Each row of a before or after table is a point. The points were changed in one or more steps. Then noise was added and the rows were shuffled. The steps act on columns, c1 being the first. Write out the steps. A step turns or swaps two columns, mirrors them in a line or flattens them onto one, adds a multiple of one to another, or multiplies or shifts one. Angles are multiples of 10 degrees, from the lower column toward the higher: turns from -170 to 170, lines from 10 to 170 but not 90. Use the fewest steps. Two steps may share a column if one is a turn and the other turns, adds or multiplies; they go together, in the order done. Otherwise the lowest column goes first.
In the rows, 128 means zero.

Before (8 x 3):
[[141 163 117]
 [119 141 154]
 [155 153  98]
 [117 102  99]
 [125  95  96]
 [ 90 100 111]
 [164 164 103]
 [ 53 124 139]]
After (8 x 3):
[[ 91  73 111]
 [117  59 100]
 [156 107  99]
 [119 179 155]
 [125  46  97]
 [140 147 117]
 [165 128 104]
 [ 53 141 140]]
Steps: add 1.5 times c3 to c2

Before, 13 rows:
[[146 157 134  97]
 [ 81 123 117  99]
 [ 83 130 163 192]
 [106 136  85 195]
 [ 80  77 168  93]
 [113 132 108 114]
 [166  96 102 113]
 [150 107 177  97]
 [ 83 124  87 140]
 [166 128 149 129]
 [180 159 108 182]
 [ 92 127 101 191]
 [158 129 137 148]]
After (13 x 4):
[[114 131 109 143]
 [149 106 178 127]
 [157 130 137 178]
 [167  98 101 143]
 [145 158 135 126]
 [ 79  77 169 123]
 [106 136  84 224]
 [182 159 109 214]
 [166 127 149 159]
 [ 80 123 118 131]
 [ 81 130 165 222]
 [ 82 124  85 169]
 [ 92 126 100 221]]
Steps: shift c4 by 30

Before:
[[148 169 112  92 146 113 183 171]
 [131 138 179  63 146 119 183 171]
 [ 39  93  81 145 145 157 137 135]
 [144  76 184  80 107  77 112 185]
 [ 73 118 139 163 111 155 112 133]
 [102 113 102 152 174 162 118 131]
 [ 97 105 149 104 116 140  96 116]
 [132 143 169 102 127  76 158 181]
 [144 130 163 119 154 138 189 179]
 [ 98  88 100 150 110 157 147 108]
 [ 76 109 107 152 169 114 159  93]]
After (11 x 8):
[[ 97 104 151 102 119 138 100 115]
 [102 113 100 152 178 163 117 131]
 [133 143 170 103 128  73 145 180]
 [148 170 111  92 146 112 170 173]
 [ 39  91  81 144 146 158 137 135]
 [133 139 179  64 145 120 171 169]
 [ 73 119 139 164 113 157 113 132]
 [145 131 161 120 153 138 172 178]
 [ 99  90 101 151 109 156 155 107]
 [143  78 184  79 108  78  98 185]
 [ 75 109 105 150 166 112 168  91]]
Steps: add -0.3 times c8 to c7

Before:
[[ 86 147 106  96 106 133  92 124  89  89 166]
 [112 179  82 113  94 159  67  88 131 115 168]
 [ 91 127 172 207 123 153 106 165 119  85 115]
 [139 120  77 152 170 109 131 148 156 188 160]
 [114 148 165 142  97 139 113 104 101 108 170]
 [143 148 109 147 198 103 154 121 124 190 106]
 [160  98 119 175 147 111 153 151 125 132  95]
 [167 115 128 178 198 120 127 148 110 129 130]]
After, 8 rows:
[[ 91 126  38 143 122 109 106 164 146  59 114]
 [137 120 124  72 169 136 132 148  94 225 159]
 [ 86 145 166 119 106 137  91 124 168  64 166]
 [111 180 158  91  94  98  66  88 136 109 168]
 [166 113  80 111 197 140 126 148 143 129 129]
 [114 148 101 156  97 126 114 103 157  95 170]
 [162  99  86 102 148 145 154 151 124 134  96]
 [142 148 117 103 199 154 155 121 123 227 105]]
Steps: turn c3 and c4 by 110 degrees; turn c6 and c9 by 160 degrees; multiply c10 by 1.6

Before, 12 rows:
[[156 135 178 160 168 167 154 190 177  74  96  80 100 115]
 [172 143  80 118 111 130 122 125 138 160 102 102 116  97]
 [151 150 125 213 133 164  71 146 103  96 163 163 152 117]
 [143 125 102 108  95  90  95 150 148 136 115 107  99 158]
 [186 111 113 114  89 120 121 145  96 135  63 113 131 125]
 [116 145 149 170  79 173 108 177 130 131 169 175 162 101]
 [172 148 145  76 116  90 110 142  97 163 138 129  96 109]
 [172  74 157 116 159 147  91 145 177  98 140  66 115 122]
 [153 141 115  70  99  58 140 120 114 113  83 132 127  78]
 [178 196 194 201  86 164  72 125 131  76 183 113 163 105]
 [138 102 184 176 154 115 157 184 167 123 149  60 129 117]
 [170 128  75  90 101 122 167 181  87  91 130 122 127 101]]
After:
[[169  76 161 150 158 125 171 148 173  99 117  63 121 122]
 [165 148  70 135 108 131 141 128 136 158  90 111 124  95]
 [180 193 189 106  90  76 122 124 184  74 177  98 160 105]
 [174 147 142 125 120 179  95 144 134 163 140 125  98 108]
 [118 147 151 132  76  91 127 180 152 131 180 159 161 103]
 [173 125  77 148  98 147  93 183  84  90 130 119 129 105]
 [181 107 115 130  87 140  96 148 132 133  68 138 127 131]
 [143 147 128 104 133  63  90 144 181  97 173 148 149 117]
 [141 102 180  83 153 113 177 184 108 126 122  57 128 117]
 [142 124 101 104  97 163 140 150 163 132 111 117  99 159]
 [151 144 116 106  95 189 119 124 114 115  82 148 126  76]
 [158 129 179 140 169  94 192 194 112  76  84  93  98 115]]
Steps: turn c4 and c6 by -130 degrees; multiply c6 by 0.7; turn c7 and c9 by -80 degrees; turn c11 and c12 by -20 degrees
